Rows are points. To make a cloud, some directions were put in groups of two or more. Within a group, all points are equally far from the middle, so they leave a hole (a ring in 2 directions, a hollow ball in 3). The other directions are filled evenly. Then the cloud was stretched, turned, moved and blurred a little. How many holes are there, and how many directions does each take, smallest first?
In the rows, 100 means zero.

Cloud (13 x 2):
[[78,103],
[104,51],
[65,118],
[73,68],
[62,104],
[138,79],
[111,119],
[107,115],
[69,90],
[91,114],
[133,41],
[158,116],
[133,149]]
Holes: 0

Cloud (20 x 3):
[[97,130,125],
[80,78,157],
[67,70,68],
[102,135,115],
[50,118,118],
[74,126,128],
[59,120,71],
[143,95,99],
[38,104,111],
[125,72,135],
[121,130,110],
[129,78,77],
[104,69,150],
[34,79,115],
[61,70,72],
[114,120,58],
[86,133,120],
[142,99,101],
[93,42,112],
[70,121,64]]
Holes: 1 (3)

Cloud (30 x 4):
[[144,125,141,76],
[79,112,83,163],
[124,137,115,80],
[126,87,137,155],
[138,113,102,138],
[130,97,108,81],
[102,122,125,114],
[134,118,154,88],
[116,152,103,86],
[117,113,54,132],
[144,65,121,119],
[168,99,146,101],
[106,120,154,75],
[147,75,52,103],
[127,111,44,97],
[119,108,159,141],
[103,125,112,113],
[97,107,59,113],
[153,111,143,97],
[87,110,65,60],
[104,86,65,140],
[114,142,129,124],
[142,172,99,87],
[97,126,123,81],
[104,162,108,121],
[123,148,99,78],
[104,68,141,123],
[132,101,76,110],
[135,111,124,84],
[130,131,130,85]]
Holes: 0

Cloud (53 x 6):
[[112,21,104,104,70,68],
[93,38,113,37,109,91],
[67,125,90,62,76,121],
[95,79,99,97,143,129],
[134,140,105,131,105,75],
[135,89,109,122,124,124],
[62,95,63,98,130,148],
[61,95,90,105,60,130],
[88,92,126,49,81,123],
[36,90,68,101,92,91],
[69,141,59,129,93,99],
[142,63,45,100,121,104],
[137,76,94,90,134,103],
[155,58,107,131,113,85],
[119,123,55,152,91,51],
[123,140,73,118,111,152],
[71,108,82,123,149,61],
[79,130,95,136,136,68],
[144,149,85,94,110,98],
[104,122,108,96,139,44],
[171,87,58,111,94,90],
[58,89,96,100,115,125],
[39,104,72,117,104,118],
[108,146,61,102,131,135],
[109,134,100,95,65,147],
[68,95,81,60,89,138],
[87,105,138,122,107,155],
[134,91,52,104,111,125],
[97,90,110,135,77,134],
[108,84,81,97,72,103],
[54,135,110,101,128,80],
[72,69,103,139,142,76],
[128,49,69,114,81,114],
[138,132,85,124,61,147],
[98,129,52,165,111,72],
[127,105,52,136,96,103],
[77,107,90,40,91,89],
[135,112,82,53,98,88],
[67,33,97,94,113,23],
[105,106,93,141,74,58],
[84,48,63,76,77,112],
[105,105,63,99,64,103],
[64,48,104,115,75,73],
[71,101,119,92,61,133],
[100,84,137,107,60,99],
[155,102,84,81,45,78],
[30,51,91,88,141,120],
[75,56,144,110,77,79],
[42,55,68,73,87,128],
[57,99,116,121,148,93],
[123,65,70,109,136,48],
[50,68,50,50,106,73],
[120,99,86,105,79,87]]
Holes: 0

Cloud (81 x 8):
[[94,85,158,58,59,144,66,89],
[134,88,121,51,107,84,62,77],
[114,114,99,151,114,148,56,140],
[53,102,131,144,86,91,124,149],
[119,113,107,152,173,80,94,139],
[145,111,115,102,108,98,78,123],
[114,121,101,131,79,159,130,95],
[114,172,116,93,117,125,87,145],
[132,88,91,127,139,79,115,125],
[74,157,106,131,56,91,84,110],
[111,93,60,92,104,127,140,161],
[56,85,102,78,79,80,134,64],
[127,104,85,90,75,98,68,122],
[126,164,104,112,124,59,78,138],
[58,138,88,104,83,96,53,108],
[77,97,125,54,63,96,75,113],
[84,169,90,126,109,106,82,130],
[128,75,115,100,92,140,115,95],
[134,110,116,69,79,94,95,109],
[82,41,118,77,63,131,63,108],
[101,78,70,111,63,132,83,101],
[28,107,144,105,88,133,84,136],
[120,124,47,137,143,129,58,149],
[68,116,104,34,131,55,77,106],
[73,166,122,140,98,126,81,153],
[72,144,94,121,144,97,106,107],
[104,53,65,70,76,82,86,120],
[144,118,100,117,99,56,52,100],
[55,116,98,81,110,101,60,98],
[63,60,76,110,123,110,77,111],
[82,79,52,132,114,99,39,103],
[52,77,121,48,94,104,115,87],
[84,99,70,182,92,149,86,127],
[129,94,102,96,74,131,88,99],
[160,91,147,138,114,115,82,108],
[124,95,63,120,132,92,62,94],
[146,118,96,142,122,112,95,173],
[102,69,107,80,58,85,99,88],
[89,77,73,105,100,79,68,53],
[86,148,146,141,122,108,88,80],
[62,86,52,131,95,97,67,98],
[91,108,52,81,37,146,60,60],
[101,101,65,165,156,134,62,112],
[90,89,146,150,64,129,54,112],
[105,133,111,62,154,106,109,91],
[96,148,133,43,91,92,74,92],
[116,98,77,123,125,83,87,105],
[84,159,134,127,112,89,110,74],
[121,59,69,61,107,83,86,74],
[83,94,59,66,49,119,107,131],
[136,170,110,85,132,130,50,85],
[48,22,88,126,74,83,79,111],
[74,144,93,94,93,133,97,114],
[111,134,120,33,116,46,117,93],
[62,111,158,135,103,96,58,105],
[81,140,131,138,64,155,105,93],
[71,80,109,63,102,103,98,109],
[115,112,111,90,50,127,102,113],
[117,118,117,125,140,106,98,140],
[98,90,83,90,138,76,90,125],
[145,71,106,90,101,142,115,135],
[91,188,118,129,55,95,81,121],
[67,79,127,126,57,98,101,95],
[62,155,116,89,129,95,73,136],
[81,51,102,127,124,82,92,74],
[63,141,132,46,52,117,103,94],
[31,127,125,103,97,105,94,155],
[143,129,99,116,110,51,52,124],
[116,92,77,109,156,110,48,123],
[80,114,85,167,122,123,86,135],
[110,71,151,104,89,95,40,53],
[97,172,99,59,79,90,61,74],
[73,116,135,84,126,165,69,80],
[102,135,107,93,167,108,76,121],
[76,171,63,114,120,87,105,110],
[66,157,123,90,80,154,97,153],
[55,101,76,118,102,154,76,133],
[52,43,96,131,78,91,139,119],
[111,67,100,50,87,86,81,73],
[122,119,107,88,112,101,150,116],
[65,81,147,116,134,103,94,98]]
Holes: 0

Cloud (104 x 9):
[[139,137,83,101,136,150,117,64,125],
[89,84,120,124,67,81,132,65,100],
[77,80,102,94,76,124,78,155,108],
[88,137,118,114,108,107,49,63,42],
[65,91,83,136,93,104,99,159,76],
[90,144,148,123,159,113,114,87,99],
[83,118,84,98,146,98,51,44,81],
[157,104,97,112,164,109,55,89,86],
[114,24,88,97,99,108,99,81,74],
[135,113,23,94,66,107,86,83,72],
[59,137,91,110,111,154,72,91,70],
[125,112,102,113,43,87,136,122,107],
[67,115,148,118,74,145,83,53,54],
[117,65,83,90,104,91,96,40,38],
[117,97,144,105,149,76,90,146,37],
[123,95,151,94,114,59,135,110,109],
[74,71,105,118,122,113,128,40,66],
[135,115,79,89,137,113,71,22,69],
[100,111,48,110,96,159,71,54,75],
[87,59,92,74,116,119,72,73,105],
[142,93,143,106,105,50,113,110,82],
[105,122,149,117,75,70,108,158,91],
[142,112,56,40,103,97,108,101,84],
[91,81,76,132,112,34,113,123,81],
[128,122,62,109,61,94,66,117,55],
[137,112,72,91,60,55,83,132,86],
[63,126,63,123,132,90,88,72,127],
[93,71,122,95,24,91,105,127,89],
[125,170,75,93,99,85,79,73,109],
[127,77,120,137,173,133,99,89,99],
[58,136,91,84,100,77,99,148,80],
[87,106,156,140,111,85,82,129,62],
[151,124,46,105,104,125,144,97,94],
[126,36,110,80,113,116,129,93,67],
[89,92,125,85,138,132,152,118,85],
[93,94,147,91,112,66,108,142,28],
[79,87,123,106,131,53,128,156,97],
[84,118,83,123,123,49,58,131,70],
[73,129,107,113,106,59,41,109,104],
[112,136,112,109,150,129,150,98,103],
[133,71,90,108,116,78,172,119,95],
[100,93,75,102,62,41,113,140,94],
[116,76,142,81,83,74,140,129,54],
[85,96,48,148,124,129,110,92,69],
[110,126,46,131,122,99,115,134,58],
[44,85,78,100,43,144,116,87,89],
[140,100,82,53,154,106,114,84,115],
[83,124,149,76,116,93,59,108,63],
[65,88,140,109,124,74,117,66,123],
[70,88,82,83,109,112,50,52,96],
[91,60,122,104,41,85,126,134,115],
[96,107,139,58,121,78,113,109,121],
[103,128,84,125,124,52,77,131,42],
[90,63,125,153,104,85,119,97,130],
[53,97,136,71,87,152,99,66,73],
[166,146,73,117,130,114,118,80,97],
[123,142,122,59,157,110,139,96,87],
[65,83,67,143,74,84,108,87,73],
[69,92,99,117,119,144,80,80,172],
[109,81,54,68,103,132,82,49,71],
[59,63,82,117,22,110,106,126,105],
[57,137,104,106,89,99,153,106,98],
[74,101,116,73,109,144,79,107,71],
[152,117,86,85,155,127,140,40,94],
[120,53,108,110,106,49,89,167,78],
[67,104,114,122,119,146,141,98,81],
[104,133,166,65,94,71,96,111,92],
[71,146,90,109,121,121,105,131,141],
[138,137,81,73,73,114,108,48,111],
[84,43,87,110,137,117,70,128,78],
[111,173,89,74,125,97,88,109,102],
[97,119,152,78,78,85,73,146,92],
[101,60,112,152,130,86,140,104,90],
[133,161,50,89,128,80,120,101,66],
[116,82,149,111,99,134,95,76,65],
[62,100,101,114,46,128,131,53,80],
[79,79,91,89,39,91,81,81,55],
[79,109,51,82,118,99,143,102,54],
[62,111,32,99,83,110,67,116,96],
[91,131,104,110,159,159,109,69,101],
[135,138,136,115,86,98,99,139,92],
[120,82,110,82,85,140,78,86,124],
[126,164,80,103,98,109,79,68,144],
[107,130,78,119,105,120,33,58,76],
[141,118,51,124,100,113,135,118,122],
[86,69,154,112,75,128,94,71,69],
[71,116,160,114,69,112,139,111,61],
[133,131,94,101,126,128,80,32,123],
[128,105,81,121,153,123,154,129,89],
[108,67,67,139,111,138,127,63,117],
[107,108,98,75,57,78,117,138,37],
[106,88,49,85,71,128,146,94,94],
[140,124,56,85,90,128,142,61,97],
[125,138,79,109,138,45,85,141,76],
[119,72,22,131,87,79,122,127,81],
[84,173,96,77,66,105,126,63,76],
[111,95,73,160,100,139,99,85,134],
[114,94,168,92,68,83,95,120,105],
[53,115,114,118,116,76,114,155,115],
[130,91,144,81,149,99,125,144,47],
[119,134,101,45,125,68,126,112,85],
[106,80,111,107,80,98,82,147,157],
[72,125,159,70,88,114,75,127,79],
[95,105,112,88,70,69,79,157,49]]
Holes: 1 (8)

Cloud (101 x 9):
[[165,74,93,93,146,86,91,90,86],
[105,73,95,94,43,153,75,104,80],
[48,141,92,84,58,94,114,83,78],
[142,17,143,76,93,121,86,92,81],
[67,91,145,57,81,131,88,84,67],
[122,96,87,91,139,142,115,116,101],
[47,99,111,125,73,137,93,171,117],
[89,140,101,91,53,119,113,65,84],
[108,79,145,65,134,97,79,63,47],
[73,41,105,131,46,100,101,117,110],
[144,88,102,136,109,96,130,80,112],
[71,51,158,113,65,92,117,142,101],
[122,30,119,118,54,111,69,115,61],
[156,86,81,117,111,69,104,81,108],
[135,109,75,101,53,112,94,81,110],
[122,87,137,111,90,97,157,46,87],
[70,94,111,78,51,130,103,64,49],
[151,95,74,86,70,117,83,98,98],
[75,94,160,105,127,89,139,61,74],
[81,127,109,93,63,97,79,125,130],
[103,140,91,109,134,100,91,122,69],
[46,93,140,112,57,163,106,122,94],
[138,105,136,131,108,158,120,80,67],
[55,96,88,130,49,141,99,75,103],
[124,58,106,74,152,118,96,106,86],
[105,61,120,142,76,148,61,114,60],
[154,98,123,94,91,93,125,145,70],
[76,106,91,111,31,130,79,88,98],
[144,61,128,94,110,67,62,114,81],
[159,92,87,135,128,114,106,96,110],
[31,107,123,110,96,125,87,121,111],
[83,100,61,112,68,84,89,140,72],
[107,71,150,113,141,113,62,64,77],
[126,121,123,113,51,100,110,50,60],
[74,111,151,48,106,99,117,106,77],
[97,41,93,98,131,116,95,73,88],
[81,50,108,121,76,150,120,147,86],
[119,148,97,86,100,86,90,79,52],
[108,121,102,104,101,120,159,114,60],
[51,91,98,139,53,143,87,92,106],
[129,103,90,113,94,76,107,119,32],
[88,147,112,110,131,110,103,67,107],
[129,140,156,79,121,106,113,98,60],
[75,39,111,118,86,167,86,154,99],
[128,115,131,74,76,95,91,148,98],
[83,90,126,125,24,78,117,140,90],
[125,98,161,102,132,119,141,44,86],
[128,50,145,82,71,103,121,50,88],
[133,108,130,83,65,93,85,121,115],
[95,72,112,44,75,78,96,135,99],
[156,73,108,126,111,102,83,40,103],
[93,73,142,98,72,108,164,64,53],
[127,124,159,105,74,113,109,105,53],
[79,52,118,77,55,129,45,132,93],
[81,74,156,129,130,105,97,74,49],
[94,102,112,81,80,148,115,86,128],
[173,70,105,106,76,99,97,106,64],
[109,25,154,108,104,120,107,140,87],
[87,76,160,104,75,63,127,133,94],
[114,57,91,60,111,124,83,129,85],
[154,95,111,119,123,120,144,98,66],
[136,122,130,113,100,56,83,77,61],
[73,113,144,130,89,83,148,61,58],
[136,43,180,104,112,120,77,118,70],
[88,34,109,119,87,111,105,79,118],
[163,94,111,108,123,133,125,110,93],
[96,62,83,81,89,105,93,56,121],
[130,148,107,100,110,71,94,51,69],
[150,78,95,62,108,112,88,54,90],
[131,100,96,151,108,122,130,59,82],
[104,145,122,116,80,108,107,79,118],
[117,51,175,86,99,131,121,49,59],
[55,42,127,91,45,122,117,158,104],
[78,118,87,66,54,73,97,149,106],
[49,52,122,114,70,86,106,145,108],
[119,56,145,59,86,104,74,139,103],
[87,102,126,88,102,99,106,158,136],
[30,80,146,95,36,124,98,127,96],
[117,54,120,124,118,79,117,114,101],
[64,103,102,62,85,100,129,61,102],
[111,99,73,132,91,152,62,89,108],
[46,74,163,93,104,144,92,135,68],
[77,58,150,95,59,159,103,82,51],
[56,66,125,84,93,124,113,168,72],
[109,102,90,61,93,71,127,73,115],
[104,129,108,74,72,133,113,68,71],
[104,102,83,104,36,86,149,79,72],
[175,85,103,105,133,142,76,66,88],
[120,48,139,96,68,98,148,98,77],
[90,157,108,113,93,115,154,75,82],
[101,109,128,102,113,45,129,50,71],
[76,47,148,82,83,162,77,147,110],
[118,86,165,64,101,108,108,42,74],
[104,106,138,124,52,123,142,66,75],
[60,63,124,63,48,68,107,128,55],
[127,53,94,108,137,132,73,88,129],
[62,68,157,103,60,83,93,97,100],
[128,111,143,97,159,138,122,57,89],
[101,119,167,83,125,127,112,86,97],
[114,103,167,105,83,110,121,80,18],
[99,100,67,79,101,69,99,108,121]]
Holes: 3 (3, 3, 3)

Cloud (106 x 9):
[[119,120,74,121,98,131,113,124,161],
[144,116,96,116,122,135,156,150,132],
[116,57,88,51,56,138,55,127,110],
[111,60,106,70,141,141,106,87,135],
[86,56,108,90,103,100,59,128,148],
[85,106,116,88,92,75,47,102,93],
[101,111,153,59,126,116,129,68,116],
[110,97,98,85,72,106,96,25,55],
[91,118,162,108,161,75,102,97,133],
[111,133,129,78,123,118,58,90,55],
[153,103,94,104,119,89,148,75,132],
[139,85,130,139,116,112,94,92,51],
[141,57,98,82,38,160,88,121,78],
[132,70,74,96,142,113,83,62,89],
[80,105,157,117,114,105,126,70,115],
[155,104,102,77,133,79,80,99,81],
[153,118,90,159,112,159,131,98,103],
[178,109,104,158,99,148,130,114,91],
[86,119,124,82,104,94,94,169,102],
[108,60,122,98,98,119,143,147,66],
[130,87,90,68,153,91,151,105,97],
[113,110,46,64,131,68,60,97,128],
[128,35,62,82,68,143,123,120,107],
[102,131,75,104,46,137,85,63,66],
[61,69,94,69,54,146,92,91,85],
[162,75,98,68,117,98,114,122,83],
[81,136,83,88,146,90,112,88,154],
[128,83,125,119,103,99,117,122,156],
[115,123,84,120,82,113,89,41,100],
[58,86,139,130,85,110,89,84,85],
[177,103,121,89,103,158,122,127,118],
[81,68,111,131,105,96,111,146,99],
[128,108,83,60,161,71,112,75,73],
[96,89,107,110,111,137,136,168,111],
[110,161,84,77,86,124,102,105,102],
[73,69,133,76,90,159,78,100,128],
[67,106,143,99,69,148,78,128,133],
[121,97,88,116,68,174,67,85,91],
[151,74,128,127,138,134,129,154,129],
[133,159,76,102,79,132,109,100,97],
[94,68,143,143,113,130,105,134,82],
[162,112,84,63,88,148,122,110,98],
[140,61,122,97,134,101,142,145,127],
[96,95,96,62,81,73,74,79,69],
[84,75,148,81,82,139,112,91,130],
[102,42,58,77,105,111,120,126,118],
[94,134,111,58,133,88,81,28,63],
[139,72,128,94,126,91,154,93,69],
[129,77,93,58,116,73,142,109,129],
[75,70,125,94,93,95,147,93,113],
[92,99,81,60,94,79,54,65,94],
[140,112,123,58,66,125,129,132,130],
[106,103,117,78,133,63,109,167,140],
[73,52,90,68,103,132,88,79,99],
[98,42,108,84,86,107,69,101,93],
[98,96,56,64,115,113,56,52,99],
[92,57,136,94,139,105,110,85,120],
[138,107,117,76,60,162,127,77,63],
[150,134,124,72,95,110,122,149,99],
[110,80,77,55,67,131,128,129,142],
[52,93,150,97,107,120,61,110,103],
[114,100,159,68,95,95,138,61,81],
[126,103,111,112,53,125,66,77,76],
[82,119,79,126,114,66,97,58,103],
[92,97,116,94,68,72,150,126,84],
[105,45,88,120,58,128,91,147,122],
[80,117,87,109,155,59,83,96,133],
[103,62,60,64,71,165,69,127,115],
[108,93,56,79,109,132,77,171,115],
[112,117,166,114,97,160,72,148,137],
[103,123,50,49,128,58,85,74,128],
[128,134,89,128,162,78,89,104,105],
[65,122,105,99,61,144,65,119,110],
[66,103,118,102,72,90,79,113,58],
[159,123,142,122,132,95,147,121,94],
[113,103,44,121,113,104,97,36,75],
[119,62,80,45,113,81,82,136,106],
[97,121,98,114,153,54,84,106,134],
[113,159,151,89,126,89,122,58,73],
[78,126,79,72,72,119,140,85,63],
[120,123,99,86,157,55,150,57,116],
[125,74,147,60,150,111,91,104,74],
[81,88,118,121,45,168,74,105,106],
[72,79,111,134,103,100,138,82,116],
[134,39,106,110,76,118,148,148,107],
[127,132,114,89,84,141,153,86,112],
[154,110,65,69,128,89,131,140,148],
[153,92,116,86,139,73,133,65,97],
[183,126,106,121,116,134,126,114,96],
[126,134,97,94,152,122,86,58,70],
[125,83,101,126,147,149,70,128,123],
[133,100,136,171,104,112,136,144,104],
[154,94,154,92,86,149,87,116,57],
[95,136,133,113,68,131,82,116,137],
[90,137,87,90,121,132,46,83,131],
[141,95,125,103,97,106,49,102,93],
[88,109,147,122,51,146,75,152,122],
[123,134,91,43,121,123,118,66,99],
[139,106,110,131,111,92,113,88,138],
[110,127,98,88,79,121,119,16,46],
[110,98,159,53,98,112,115,54,73],
[111,111,91,59,107,136,77,37,77],
[107,60,160,105,56,129,136,78,71],
[124,141,124,89,102,77,58,109,135],
[91,103,124,23,133,93,109,66,87],
[136,57,89,116,109,126,90,119,57]]
Holes: 2 (4, 4)
